Rows are points. The points of each table are mixes of a few directions, plus a little noise. How many directions does each table use, and how many do they share? Where both have some left over, give the other angles between the two spaces (their principal angles), to ten degrees, smallest first.
In the rows, zero is written as 128.

First (5 x 3):
[[108  43 154]
 [150  64 102]
 [120 218 136]
 [139 191 113]
 [121 123 136]]
Second:
[[155 129  95]
 [100 127 163]
 [ 58 124 214]
 [137 128 117]
 [191 131  51]]
Directions: first 2, second 1, shared 1

First:
[[114 145 165  88  93 122]
 [154  95  62 199 183 135]
 [165  64  61 201  99 102]
 [ 85 213 189  59 226 179]
 [145  95 104 155  91 108]
 [144  88 118 141  40  91]
 [108 154 175  77  94 125]
 [111 159 158  95 145 141]
 [126 140 120 136 179 146]]
Second (6 x 6):
[[ 93 185 195  54 135 145]
 [145 113  76 184 203 146]
 [143 100 105 154 103 113]
 [113 150 162  90 112 129]
 [125 115 161  94  18  92]
 [149 105  69 192 197 142]]
Directions: first 2, second 2, shared 2

First:
[[133 185 158 171 173 108  77 164]
 [176 118 111 214 122 172  67 184]
 [156  85  65  90 128 136 192  94]
 [137 128  73  88  82  87 166  89]
 [162 165 126 156 243 124 123 154]
 [ 85 180 190 152  81  97  61 149]
 [123 122  95 100  57 101 145  99]
 [ 69 122 203  94 151 142 139 117]
 [111  46 131  87 115 187 182 102]]
Second, 10 rows:
[[168  97  59 126  84 120 133 150]
 [ 58 131 223 114 123 143 107 130]
 [195 128  33 158  91 118 137 111]
 [117 146 119  73 138  50 123 185]
 [140 147 165 194 196 193 118  95]
 [ 71 138 198 101 109  89  76 204]
 [106  96 177 121 190 189 157 107]
 [164 167  68 153  78  94 125  87]
 [187  94  37 129 112 139 167 108]
 [ 75 136 203 109 159 145 136 104]]
Directions: first 4, second 5, shared 4

First, 10 rows:
[[130 121 163 205 109 113 135 100 139]
 [166 111 121 138 127 121 118  75 150]
 [147 160 112  95 143  91 109  65 178]
 [ 83 111 177 148 121 106 180 162 127]
 [115 150 137 164 142 111 220 165  62]
 [108 116 181 188 113  94 164 112 147]
 [163  66  98  53 124 162  56  98 177]
 [ 82 150 134 158 125 164 163 234  41]
 [164 155  58  53 153 152  93 123 112]
 [121 137  99  76 123 166  42 148 147]]
Second (10 x 9):
[[162 128 176 109 137 102 117 132  97]
 [137 119  83 112 138 161 137 114 136]
 [161  89  63 121  88  73 112 131 104]
 [128 130 157 137 117  95 119 139 117]
 [ 81 122  57 162 101 141 138 127 166]
 [156 131 118  85 177 199 145 104 129]
 [ 54 164 211 197  99  82 121 160 150]
 [ 92 158 190 150 140 139 133 137 144]
 [172 102   7  62 179 244 158  80 143]
 [136 136 217 146 105  44 103 156  94]]
Directions: first 5, second 3, shared 1; angles 80, 80

First:
[[133 170 167 139 111 167 103 171 145 188 137]
 [112 124 154  77  77 120  98  51  73  83  64]
 [142 143 109 165 198 121 122 186 141 139 181]
 [ 88 110  26 108 145 121  86 151  98  44 126]
 [109 144 171 120  83 109 128  74 173  85  96]
 [ 61 182 138 116  73 110  61  96 202   9  93]
 [143  96 149  95  64 164 160 100  91 195  88]
 [164 121 153 139 168 120 147 126  96 169 145]
 [165  80 102 166 181 108 213 145 151 170 176]
 [165 109 113 155 183 140 161 179 108 197 173]]
Second (8 x 11):
[[135 177  81 138 133 151 140  86 135 126 180]
 [146 185 107 173 102 142 168  99  75 112 171]
 [116 219  78 147 102 134 184 144 104 105 150]
 [168 153 130 124 166 179 137  85 213 120   7]
 [ 59  40 148 152 134 138  78 174  79 140 163]
 [ 90  47 155  84 136  86  79 178 137 150 147]
 [119  54 152 119 112  56  67 156 105 173 122]
 [190 149 174  88 140 137 172 101 176  97  84]]
Directions: first 5, second 6, shared 0; angles 30, 60, 70, 90, 90

First:
[[125 163 129 167 113 159  88  83 200 120 136 121]
 [114 121 119 138  89 136 120 185 103 144 145 178]
 [123 134 147  97 159 115 155 145  82 130 104 132]
 [139 101  78 147  92 140 155 139 123 175 126 172]
 [155  89 106 188 145 166 140 170 109 135 167 132]
 [109 168 189  66 153  77  83  60 173  61 115  45]
 [144  71  89 116 106 106 164 161  87 156 136 146]
 [116 178 169 105 168 125 119  82 148 104  96  98]]
Second:
[[143 135 115 174 141 150 144 102 119 136 104 103]
 [137 107  97 127 116 130 142 148 110 109 119 146]
 [106 103 181 105 148  90 139 138  93 119 127 111]
 [126 107 145  94 133  85 127 131 107 113 133 100]
 [ 93 104 178  93 136 109 137 165 114 111 146 141]
 [179 206  14 238  97 249 118  85 187 189  83 224]
 [138 112 114  82 113  89 113 136 128 104 149  94]
 [112 140 136 145 131 164 130 137 166 123 157 105]
 [118 138 174  92 137  87 106 112 125 148 134 127]]
Directions: first 5, second 5, shared 1; angles 30, 40, 50, 50

First, 8 rows:
[[104 145 110 155 111 103 142 128 117 169 109  39 151 120 116 103 107 151]
 [148  90 106 138  93 205 108  77 156  68 154 193 130 228 153 130 101 162]
 [119 133 128 113 144 119 108 162 128 143 134 164  90 101 133 149 156  77]
 [158 170 144 135 103 122 108 177 130 117 126 107 141 108  72 152 131 124]
 [204 136 188  69 150 137 111 146 138  48 138 204 149  96  97 186 164 119]
 [104 115 103 152 114 132 144  94 126 147 121  84 143 159 145  97 101 160]
 [ 74  91  85  85 158 102 111 104 122 181 111  99 111 105 195 141 160  90]
 [113 146 160 177 152 104 194 134 109 152 132 134 110 107 113  66 104 141]]
Second (10 x 18):
[[ 80  89 120 161  85 151 137 137 147 168  81 180 100 207 189 120 145 157]
 [112 124  99 182 119 136 114 150 161 104 148 136 120 151 165 116 134 102]
 [177 157 155 141 163 127 143 120 143  91 150 110 162  32  60 143 116 117]
 [126 105 180 126 112 151 175 107 133 178  56 177 132 118 104 147 134 191]
 [146 129 179   7 136 110 151  84  51 188  80 114 132 113  73 148 119 185]
 [ 96 114  93 164 108 135 110 148 147 124 137 140 109 184 183 113 137 111]
 [165 163 129  61 164  96 110 115  84 104 170  68 145  79  81 132 111 103]
 [109 123  97 170 119 133 110 148 152 109 149 132 118 158 167 115 133 102]
 [140 138 137  70 140 111 124 113  90 138 131 103 131 117 105 132 121 133]
 [127 139  92 196 135 132 106 156 171  75 177 120 131 122 152 115 129  79]]
Directions: first 5, second 3, shared 0; angles 30, 60, 70

First, 10 rows:
[[115 120 130 124 116 155 149 133 140 118 123 146 124 119 120 141 143 125
  140 141]
 [118 122 130 125 119 148 143 131 136 121 125 141 125 121 122 138 139 126
  137 137]
 [150 142 125 134 148  83  93 120 109 145 136  99 135 143 141 106 104 132
  108 107]
 [164 150 123 138 161  55  71 116  97 155 140  81 140 152 150  93  90 135
   97  94]
 [ 91 105 134 118  94 203 186 141 160 100 115 177 116 103 106 165 168 121
  160 163]
 [140 136 126 131 139 103 108 124 117 138 132 111 132 137 136 116 115 130
  117 116]
 [ 96 108 133 119  98 194 179 139 156 103 117 171 118 106 108 160 163 122
  156 158]
 [126 126 128 127 126 133 132 129 130 126 127 131 128 126 126 130 130 128
  130 130]
 [176 158 121 141 172  30  52 112  86 165 145  64 143 161 157  80  76 137
   86  83]
 [104 113 132 121 106 177 166 136 149 110 120 160 120 112 114 152 154 123
  149 151]]
Second (10 x 20):
[[ 99 116 129 116 114 172 174 135 149 103 116 172 119 113 111 150 149 111
  154 137]
 [137 138 125 129 143 100 113 123 118 134 130 118 131 137 134 115 112 124
  120 108]
 [120 135 123 120 144 115 138 125 127 118 121 147 126 132 124 123 117 107
  135 100]
 [163 131 131 147 125 100  75 125 108 162 146  68 138 137 148 112 120 165
   97 148]
 [165 130 133 148 121 102  71 125 108 164 148  62 139 137 149 113 120 170
   94 154]
 [ 57 119 122  92 132 189 236 135 169  61  92 249 107 107  88 161 148  56
  191  91]
 [129 127 129 129 127 128 126 128 127 129 129 125 129 128 129 128 128 130
  127 130]
 [137 139 124 129 146  97 112 122 117 134 130 119 132 139 134 113 111 122
  120 106]
 [112 111 134 127 100 176 154 136 145 118 125 144 122 112 117 150 156 136
  141 162]
 [158 132 130 143 127 102  82 125 111 157 144  77 137 137 145 114 119 158
  101 143]]
Directions: first 1, second 2, shared 1

First:
[[128  71 129 137 158 104 177 115 149 125 101 144 245 140 135 132 140 184
  201 137 174 152  94 163]
 [133 135 126 135 133 131 126 125 121 128 128 142 118 122 128 118 118 120
  119 133 120 119 114 123]
 [131 123 122 129 134 126 133 129 123 128 128 133 149 133 129 126 119 133
  123 129 123 128 110 136]
 [109 176 131  94  79 152  78 147 115 135 154  76   7 131 116 147 132  77
   51 100  85 123 198  93]
 [ 99 114 118  87 106 136 128 135 112 138 125  91 124 159 115 151 117 123
   75  92 101 149 140 124]
 [163 162 108 142 132 126 100 160 119 117 166 119 165 130 142 128 112 133
  107 148  98 113 105 168]
 [124 125 143 113 107 113 118 153 169 120 146  65 162 137 139 169 181 161
  183 126 164 155 201 159]
 [178 186 127 188 153 138 100 120 113 118 146 200  63  77 138  74 103  88
  122 177 111  69  84 108]
 [112  86 113 130 158 134 172  89  91 141  84 192 145 137 112  95  77 121
   93 116 112 125  40 102]
 [127 131 147 132 120 122 123 130 156 123 131 111 114 116 134 139 164 136
  175 135 161 133 175 127]
 [104  98 145 121 128 126 153 104 141 134  99 134 114 126 120 129 146 133
  159 117 160 142 146 104]]
Second:
[[136 183 175  66 166  61 103 105 170 130 159 117 137 113 144  85 112 182
  159  86 130 114 152 114]
 [126 128 119 113 124 100 106 110 146 126 140 139 141 108 131 145 122 147
  136  90 132 144 136 124]
 [180  82 102 188  98 189 190 167  60 125 102  78  90 137 131 152 129  72
  117 166 115 129 113 143]
 [186 102 102 136 104 107 141 125 107 123 137  90 115  88 146 170 110 130
  147  72 124 154 140 131]
 [ 82 140 141 131 141 153 121 133 139 131 116 160 137 161 112 101 145 119
  109 177 131 110 116 128]
 [ 77 191 179  68 175  82  83 103 189 133 149 164 155 141 124  70 130 177
  137 126 137 104 139 113]
 [125  87  89 166  98 162 137 137 105 125 111 138 126 128 119 169 136  97
  111 138 128 146 115 137]
 [178 105 131 180 118 194 200 176  60 128 101  69  83 156 132 114 131  74
  117 195 113 105 112 142]
 [100 148 146 115 144 127 115 124 146 131 128 147 137 144 121 103 135 136
  123 146 131 115 126 124]
 [ 92 113  96 118 112 104  83  99 159 126 136 177 159 105 120 170 130 146
  124  84 139 159 131 124]]
Directions: first 4, second 3, shared 0; angles 70, 70, 80
